Rows are points. The ring and each string are closed loops that go straight from each point to the next, and from the last back to the first. Before rounding, they use only three directions, however many columns there are. How many times does the string pass through the ring? Passing back the other way cancels.
(in the rows, 128 means zero)

Ring (7 x 3):
[[221 133 125]
 [172 180 144]
 [122 180 139]
 [ 79 135 121]
 [100  90 108]
 [142  75 102]
 [214 105 112]]
String:
[[ 79 102 149]
 [ 28 118 129]
 [ 66 157 109]
 [111 161 100]
 [131 145 107]
 [108 144  96]
 [111 118 133]]
Times through: 1

Ring:
[[189 163 111 141 114 162]
 [162 199 132 127 106 136]
 [126 203 148 122 107 114]
 [ 74 172 160 127 121  91]
 [ 54 128 161 138 138  91]
 [ 69  79 156 153 155 114]
 [ 99  62 145 160 158 137]
 [143  69 124 163 151 161]
 [185 117 106 154 130 172]]
String (18 x 6):
[[164 150 161 135 129 159]
 [207 181 156 128 116 177]
 [211 195 133 129 107 171]
 [188 179 175 125 121 169]
 [181 175 162 128 120 163]
 [214 196 142 127 108 174]
 [221 193  82 139  98 168]
 [182 160  76 148 109 150]
 [138 137  97 150 122 132]
 [161 138 146 140 130 157]
 [196 136 164 138 134 185]
 [205 126 138 146 133 189]
 [211 118 106 154 129 189]
 [204 115  71 162 124 178]
 [170 123  67 160 121 152]
 [151 131 105 150 125 144]
 [155 137 134 143 128 151]
 [143 138 120 145 125 140]]
Times through: 2
String, 7 rows:
[[ 79 146 121 141 124  94]
 [115 144 162 135 131 127]
 [102 158 208 122 135 123]
 [ 85 143 194 129 138 114]
 [ 42 117 195 135 148  93]
 [ 15 101 181 141 152  76]
 [ 39 127 129 144 132  74]]
Times through: 1

Ring, 6 rows:
[[182 171 116 156 135 107 133 154  66 140 171]
 [121 207 134 177 133 110 150 118 119 145 166]
 [ 65 173 149 178 128 116 141 113 154 161 141]
 [ 64  95 147 155 124 120 111 144 139 173 116]
 [130  63 159 136 133 115 108 173  98 170 131]
 [193 109 140 138 138 108 120 177  59 151 161]]
String, 12 rows:
[[205 120  96 136 131 107 107 184  33 142 156]
 [224 177  95 149 135 103 129 167  32 130 180]
 [183 196 170 167 148 105 165 135  95 143 194]
 [132 162 148 164 135 111 140 137 110 153 160]
 [105 161 109 165 123 114 122 136 108 152 139]
 [ 54 182 110 179 118 118 128 113 144 156 129]
 [  7 153 151 182 120 122 131 103 186 172 116]
 [ 62 107 194 163 134 119 135 130 164 177 132]
 [112 106 183 153 138 114 132 147 128 169 145]
 [130  76 193 143 141 114 127 162 116 172 145]
 [143 105 161 146 137 112 125 161  99 162 150]
 [145 108  99 142 124 113 100 171  69 153 133]]
Times through: 2

Ring, 10 rows:
[[194 142 165 124 143 153 152  81 143 168 128 131 143 104]
 [178 172 146 134 140 124 166 101 140 162 104 104 134 108]
 [147 188 129 142 131  94 170 124 140 152  86  94 127 119]
 [ 99 197 130 140 121  71 166 155 152 137  82 107 127 136]
 [ 70 187 143 132 115  71 155 168 165 128  94 133 133 147]
 [ 61 155 147 127 107  78 135 163 168 125 109 161 138 155]
 [ 82  90 132 132  95  96 104 129 153 133 125 187 142 157]
 [115  58 125 135  96 115  93  99 141 144 134 191 143 149]
 [160  65 141 129 112 143 104  76 138 158 142 180 146 130]
 [184  96 159 124 130 158 125  72 142 166 143 162 147 115]]
String (25 x 14):
[[158 180 188 113 147 142 165 115 165 156 129 135 145 110]
 [152 144 131 139 124 110 147 107 138 155 104 123 134 123]
 [152 138 103 152 116  93 145 105 124 155  88 108 126 127]
 [137 145 120 144 118  96 145 115 136 150  96 120 130 130]
 [131 136  88 158 107  74 141 116 122 149  78 107 122 136]
 [115 168  84 162 108  55 155 136 125 143  62  89 117 138]
 [ 85 220 111 150 118  46 177 171 148 132  59  83 119 140]
 [ 78 242 180 118 137  83 184 182 183 129  96 118 136 133]
 [ 90 205 181 115 132 100 166 163 179 133 112 139 141 134]
 [111 147 142 132 117  99 140 131 153 142 109 144 137 137]
 [ 80 119  95 151  92  61 121 140 137 132  88 143 127 157]
 [ 33 129 115 140  86  52 117 170 159 117  97 168 132 172]
 [ 36 119 137 129  90  71 111 165 169 118 115 188 140 170]
 [ 61 142 192 105 115 113 126 158 189 125 144 200 153 152]
 [ 97 132 176 113 118 121 127 134 173 137 138 183 149 141]
 [117 107 133 134 108 107 120 114 146 144 119 163 139 141]
 [120  65 102 146  93 100  99  98 129 146 116 169 136 149]
 [131  35  87 153  86 103  85  82 118 150 117 175 135 150]
 [156   7 101 145  90 131  74  59 118 158 139 194 142 143]
 [179  42 147 126 114 162  95  57 135 165 156 193 151 126]
 [189  49 130 135 114 153 102  53 125 168 142 172 145 122]
 [214  86 173 118 138 182 125  52 140 175 156 167 152 104]
 [202 156 222  98 162 191 159  82 169 170 161 157 158  94]
 [160 163 189 112 144 148 156 108 164 156 136 147 148 112]
 [152 150 160 125 132 129 148 108 152 154 122 139 141 120]]
Times through: 3

Ring:
[[149 126 178 141 127  99 141 139 149 150  98 180 120  94]
 [116 149 191 139 108 117 138 131 164 145  76 183 132  87]
 [115 136 157 107 131 148 126 126 144 142 142 134 137 133]
 [139 106 138 101 152 137 136 134 123 146 183 120 135 162]
 [158  86 146 120 152 100 160 146 118 151 169 147 132 158]
 [174  90 156 133 150  86 155 148 124 154 146 164 120 131]]
String:
[[ 88 151 199 139  92 122 155 130 170 143  66 188 150  99]
 [133 122 165 123 131 119 142 135 142 147 128 156 132 124]
 [141 127 145 103 149 144 115 128 134 145 162 123 124 133]
 [136 130 130  85 158 168  99 122 128 142 191  96 125 148]
 [122 127 136  89 149 163 115 124 131 141 182 105 135 156]
 [126 116 129  86 154 161 121 126 123 142 198  99 138 170]
 [158  97 109  78 179 156 113 131 105 145 234  82 125 183]
 [175  92 112  88 182 140 114 135 104 148 226  93 116 171]
 [166  81 116  92 176 131 136 140 102 149 225 102 128 186]
 [143  81 144 115 148 107 171 145 116 150 178 141 144 177]
 [122  99 175 137 119  93 185 146 138 149 119 179 151 146]
 [126 109 177 137 120  97 172 143 142 149 112 178 143 131]
 [179  95 132 109 169 117 126 140 115 151 187 125 113 146]
 [201  81 123 109 183 106 126 145 104 154 204 121 105 151]
 [201  74 143 132 168  75 153 153 111 157 169 157 109 138]
 [167  95 175 149 134  70 169 151 135 155 112 190 123 114]
 [135 116 193 155 111  79 174 146 152 151  78 204 135 102]
 [143 119 190 153 116  81 163 144 152 151  80 200 128  94]
 [135 122 177 136 123 104 151 139 147 148 105 176 132 111]
 [167 113 146 115 156 120 121 136 128 149 159 137 114 125]
 [168 128 155 121 150 121 110 133 138 149 137 146 106 100]
 [110 162 204 147  96 115 136 129 176 145  48 197 131  66]
 [109 162 193 136 104 128 127 126 171 143  68 180 131  77]
 [ 55 181 229 154  60 123 159 124 197 139   7 217 159  66]]
Times through: 3
String (24 x 14):
[[136 103 175 140 124  90 173 145 139 150 115 181 140 130]
 [142  95 184 152 119  70 188 152 140 153 100 200 140 125]
 [189  82 156 139 155  73 160 153 120 156 146 171 114 128]
 [211  84 136 124 177  89 129 148 111 156 178 142  97 128]
 [175 105 150 123 156 105 131 141 126 151 153 148 112 123]
 [137 120 177 137 124 101 153 140 146 149 106 177 131 111]
 [124 133 200 154 103  90 162 140 162 149  62 205 135  87]
 [124 147 206 157  99  94 150 137 170 148  46 209 129  67]
 [127 154 196 146 108 110 132 132 168 146  63 191 124  69]
 [153 132 157 118 144 129 113 131 141 147 136 143 114 107]
 [150 120 153 116 145 124 127 134 135 147 147 142 122 125]
 [135 125 165 123 132 121 137 134 142 147 128 155 130 121]
 [149 123 147 109 149 134 117 131 133 146 157 131 120 127]
 [151 126 138  99 157 147 105 128 130 145 173 115 117 133]
 [155 115 141 107 155 133 120 133 127 147 169 126 120 136]
 [114 130 169 120 122 129 145 132 147 144 123 155 142 129]
 [ 92 134 172 117 113 138 152 129 151 142 121 153 154 139]
 [121 114 133  88 150 157 130 128 124 142 194 104 143 174]
 [157  96 116  85 174 148 121 133 108 146 222  93 126 178]
 [140  89 129  96 159 133 148 138 112 147 205 112 141 186]
 [126  97 157 120 133 111 170 142 129 148 152 152 148 162]
 [133 103 163 126 132 106 164 142 133 149 139 160 141 145]
 [158 101 146 116 153 114 140 140 124 149 165 139 124 143]
 [150 107 155 121 143 111 144 140 131 149 148 150 128 135]]
Times through: 2

Ring, 8 rows:
[[143 145 165  88 143 125 139 139 149  97 148 138 128 123]
 [125 187 136 108 127 131 135 109 164 122 181 141 174 104]
 [ 89 201 109 128  85 125 132  73 167 166 176 117 209  89]
 [ 72 181 114 129  62 117 135  70 162 184 150  88 193  95]
 [ 76 126 135 114  56 102 138  89 140 177  95  69 152 112]
 [ 92  91 147 102  68  95 140 105 120 158  66  78 134 121]
 [124  71 163  85 102  96 140 130 108 120  60 105 114 131]
 [143 101 173  80 134 111 141 145 127  96 102 127 109 132]]
String:
[[147 145 190  78 153 130 143 162 164  88 157 123  88 137]
 [151 175 193  79 166 141 143 166 183  83 192 129  88 135]
 [119 167 163  97 121 128 140 129 169 124 164 109 126 121]
 [116 151 135 107 108 117 135 103 143 133 138 127 170 107]
 [121 178 105 119 114 122 130  80 141 133 161 161 224  87]
 [107 222  96 131 108 133 129  67 166 148 202 155 240  79]
 [ 92 223 122 125  96 136 134  85 188 160 205 112 192  94]
 [ 91 196 148 113  94 131 139 107 186 157 181  87 145 112]
 [ 97 153 118 117  83 112 134  83 140 156 128 115 190  99]
 [ 71 163  83 138  50 105 129  43 133 191 121 110 242  80]
 [ 52 174 109 135  36 110 135  59 161 207 133  64 194  94]
 [ 63 163 146 118  53 114 141  95 173 189 134  46 134 116]
 [ 90 145 154 106  81 114 141 111 159 158 127  75 128 120]
 [ 97 104 121 111  71  96 135  84 111 157  76 107 180 105]
 [ 94  61 126 105  58  81 136  87  88 160  29  95 166 112]
 [104  33 151  90  68  77 140 112  83 144   8  84 123 129]
 [113  87 188  81 100 104 145 148 137 127  81  72  71 144]
 [111 132 161  96 103 114 141 125 149 133 122  96 121 124]
 [122 105 145  96 105 104 137 114 119 125  92 121 149 117]
 [153  65 157  79 132  97 137 135  92  89  62 149 134 126]
 [157 110 193  70 156 120 143 168 141  77 122 130  81 142]]
Times through: 4

Ring, 9 rows:
[[171 169 126 121 125 130 133  95 124 117 105 135  57 119]
 [147 175 114 111 132 140 126  92 147 111  97 156  49  99]
 [111 164  92  90 139 149 124 102 168  95  81 171  75  83]
 [ 95 136  73  72 138 149 132 128 161  75  65 159 132 100]
 [ 92 104  85  72 130 133 154 146 139  80  67 146 179 104]
 [ 94  84 128  91 119 108 180 148 119 111  89 148 192  78]
 [109  82 172 116 109  88 197 137 102 145 116 151 175  55]
 [152 107 180 134 106  88 187 121  88 152 127 133 133  83]
 [182 144 150 131 113 110 156 107  95 131 116 118  89 125]]
String (31 x 14):
[[ 85  96 155 104 119 103 184 129 132 137 106 175 157  34]
 [ 74  60 165 101 112  87 207 151 113 139 106 165 212  33]
 [ 83  49 180 109 106  76 218 155  97 148 114 156 224  37]
 [125  85 144 106 111  98 186 145  95 121 101 127 186  99]
 [130 118 133 106 119 114 164 126 116 117  99 140 137  96]
 [112 106 180 125 113  93 187 117 117 156 124 168 131  36]
 [115 107 188 130 111  89 189 114 114 163 129 169 124  32]
 [138 122 137 111 118 113 163 123 113 120 102 137 129  99]
 [164 119 140 117 113 107 166 127  91 119 105 113 135 129]
 [195 123 158 134 105  98 170 122  69 131 118  95 124 147]
 [196 135 176 145 105  94 170 108  75 149 131 109  95 123]
 [175 143 175 142 111 100 165  99  97 152 130 134  77  93]
 [193 158 158 140 113 110 151  96  96 139 123 121  63 122]
 [206 169 125 128 118 126 134 100  97 113 106 102  62 163]
 [182 159 107 112 123 133 132 110 110  98  93 110  85 158]
 [156 150 115 109 125 130 140 111 122 106  95 132  93 123]
 [132 157 144 120 126 123 146  94 142 134 111 169  64  64]
 [135 187 138 122 133 136 128  74 163 135 113 185  15  53]
 [136 201 108 110 140 153 110  74 174 112  97 180   7  76]
 [131 189  89  97 142 157 109  88 172  95  83 169  36  95]
 [ 94 189 106  98 145 155 115  78 197 113  92 209  23  34]
 [ 94 164 108  94 140 145 129  95 179 110  89 194  64  47]
 [110 143 110  95 132 134 142 112 151 106  88 166 102  78]
 [124 141  76  81 134 146 131 126 142  76  69 138 125 129]
 [108 142  33  55 143 166 114 137 159  42  43 135 142 150]
 [ 69 130  39  48 147 164 123 140 179  49  42 164 156 105]
 [ 68 116  77  64 138 144 144 137 167  78  62 172 159  76]
 [ 86 116 125  93 128 122 161 124 148 115  92 175 137  52]
 [121 121 109  93 125 126 153 131 127  99  85 140 143 107]
 [130 117  94  86 125 129 150 139 119  85  76 124 159 133]
 [114 115 125  99 123 118 162 128 127 112  93 150 143  85]]
Times through: 0
String:
[[ 83 163  93  84 144 152 125 100 187  98  79 196  73  50]
 [101 159 121 102 135 137 137  96 169 119  97 189  68  46]
 [131 148 112 101 129 133 140 111 139 106  91 151  96  98]
 [152 146  93  96 127 137 134 120 124  88  81 123 110 143]
 [171 183  99 110 131 146 117  94 136  98  91 133  47 137]
 [182 193 123 126 128 139 119  80 133 118 107 140  19 121]
 [172 180 142 131 124 127 134  82 129 133 116 148  31  98]
 [148 157 149 125 122 119 148  94 130 136 115 157  64  78]
 [145 136 115 104 123 126 147 120 120 104  92 131 116 120]
 [174 158 103 108 125 135 132 111 115  96  90 115  88 152]
 [193 192 104 118 129 144 113  88 125 101  97 121  32 154]
 [174 181  94 107 131 147 116  97 133  93  88 127  54 147]
 [160 157  83  94 130 144 125 117 126  80  77 118  99 156]
 [132 149 110 101 129 134 139 110 140 104  90 150  95 100]
 [117 143 120 102 129 130 145 109 146 113  95 164  97  76]
 [133 139  91  90 130 138 137 124 134  87  78 135 121 126]
 [115 147  48  65 141 161 117 130 157  54  52 139 128 141]
 [ 91 136  42  55 144 162 121 137 167  50  46 150 147 125]
 [ 62 121  52  51 144 156 132 141 177  59  48 170 163  90]
 [ 83 119 107  84 132 131 154 128 154 101  81 172 142  64]
 [100 121 114  91 128 126 155 126 142 106  87 161 137  76]
 [115 120  82  78 130 137 144 139 134  77  69 134 156 125]
 [110 119  52  61 135 150 134 149 140  53  50 126 173 149]
 [ 83 123  43  52 142 158 128 145 163  49  44 149 168 123]
 [ 64 134  86  71 142 147 138 121 182  89  70 192 124  51]
 [ 72 152  66  66 147 161 120 115 191  75  61 188 103  69]]
Times through: 3

Ring (6 x 14):
[[140  72 148 142 115 117  99 112 170 100 103  34 133  65]
 [115  96 135 132 106 105  94  66 168 106 114  57 137  51]
 [134 112 131 107  96 107 131 100 136 121 126 112  82  96]
 [141 150  96  79 101 111 146 159 111 148 169 192  80 172]
 [126 156  75  89 117 111 115 163 130 150 185 184 139 176]
 [149 104 116 117 121 122 113 171 147 125 141 106 130 137]]
String (27 x 14):
[[152  86 127 131 125 125 104 167 160 115 127  71 141 117]
 [121 124  94 118 125 113  88 138 159 129 158 113 172 126]
 [115 141  79 109 125 111  88 143 154 138 174 140 179 145]
 [114 167  54  92 128 111  94 171 140 155 202 190 181 188]
 [146 150  82  83 115 118 134 195 117 152 182 194 110 197]
 [161 110 126 101 105 121 146 172 124 129 137 134  73 147]
 [160 134 108  83 102 119 157 186 107 144 159 181  62 180]
 [161 159  94  61  94 116 177 197  86 159 178 234  36 212]
 [128 170  80  69  98 105 145 146 106 156 184 219  85 180]
 [120 146  93  93 105 105 118 120 133 140 165 162 120 138]
 [119 162  85  80  99 103 131 123 119 149 176 193 102 155]
 [110 166  78  82 102 100 120 113 125 149 181 192 119 150]
 [121 142  95  96 107 106 117 122 135 138 162 155 121 135]
 [164 117 126  92  99 119 158 174 113 134 141 153  53 156]
 [174 141 109  68  96 122 181 210  88 152 164 212  26 206]
 [121 190  51  63 110 106 130 173 107 170 213 249 122 215]
 [ 91 185  44  85 120 100  87 126 140 159 210 204 187 171]
 [104 153  74 102 119 104  90 119 150 142 179 154 172 138]
 [110 158  60 100 130 110  84 157 149 149 194 168 193 169]
 [173  96 119 115 126 132 127 221 138 128 142 113 115 167]
 [179  77 147 120 113 131 142 193 136 115 115  86  77 134]
 [146 100 127 119 113 118 117 146 147 120 130  95 115 116]
 [156  94 136 117 109 120 129 153 141 118 123  94  94 117]
 [152  96 134 117 110 119 126 148 143 118 124  95  98 115]
 [111 115 104 127 121 108  80 102 169 120 145  87 177  93]
 [138  80 132 142 125 120  88 133 174 107 118  45 159  85]
 [191  46 170 140 119 137 134 198 151 100  90  34  83 109]]
Times through: 0

Ring:
[[149 158 125 116 145 143 120 151 123 102 136 116 153 128]
 [150 194 130 117 159 118 128 138 129 102 139  95 158 124]
 [142 187 130 123 159 105 129 130 128 109 138  96 148 126]
 [118 118 116 142 147 105 120 132 118 130 131 121 109 132]
 [111  69 110 147 130 125 112 139 110 137 127 147  94 138]
 [117  51 112 139 115 151 109 144 106 130 126 166  99 142]
 [135  87 119 124 119 162 111 151 111 114 130 155 126 139]]
String, 24 rows:
[[142 138 126 121 137 139 120 141 120 108 134 128 140 133]
 [153 173 131 112 145 140 124 143 125  98 138 113 160 129]
 [160 223 128 111 171 122 127 153 133  93 141  76 176 117]
 [150 207 126 119 170 114 126 148 131 102 139  81 162 119]
 [155 221 135 113 166 109 132 134 133  97 141  82 168 122]
 [141 157 130 121 144 124 126 131 123 109 136 117 142 132]
 [134 150 121 130 152 116 122 140 122 116 134 109 133 128]
 [134 180 123 132 167  95 127 134 128 117 136  89 137 123]
 [130 147 121 133 152 110 123 135 122 120 134 110 128 128]
 [131 132 125 130 141 119 123 130 119 118 133 125 126 134]
 [124 124 117 138 147 114 119 137 118 125 132 120 118 131]
 [109 104 108 152 152  98 116 138 116 140 129 118  97 129]
 [ 97  69 101 162 146  98 112 139 111 150 125 131  78 132]
 [119  83 117 139 127 128 116 132 112 129 129 148 105 139]
 [129 112 119 132 135 131 117 140 116 120 132 134 122 134]
 [109  52 105 148 126 135 108 148 107 138 125 154  91 138]
 [105   7 104 148 105 156 103 147  99 141 122 185  79 147]
 [120  38 116 133 102 163 109 140 104 126 126 182 101 148]
 [132  98 122 127 123 145 117 138 113 117 131 149 122 139]
 [129  94 117 130 127 147 113 147 113 119 130 145 120 136]
 [136  95 124 122 118 157 116 141 113 112 131 155 128 141]
 [143  94 123 116 114 173 112 151 112 106 132 159 136 140]
 [146 121 118 118 132 166 111 164 116 104 133 135 146 131]
 [140 137 118 125 144 141 116 155 119 111 133 120 140 128]]
Times through: 1
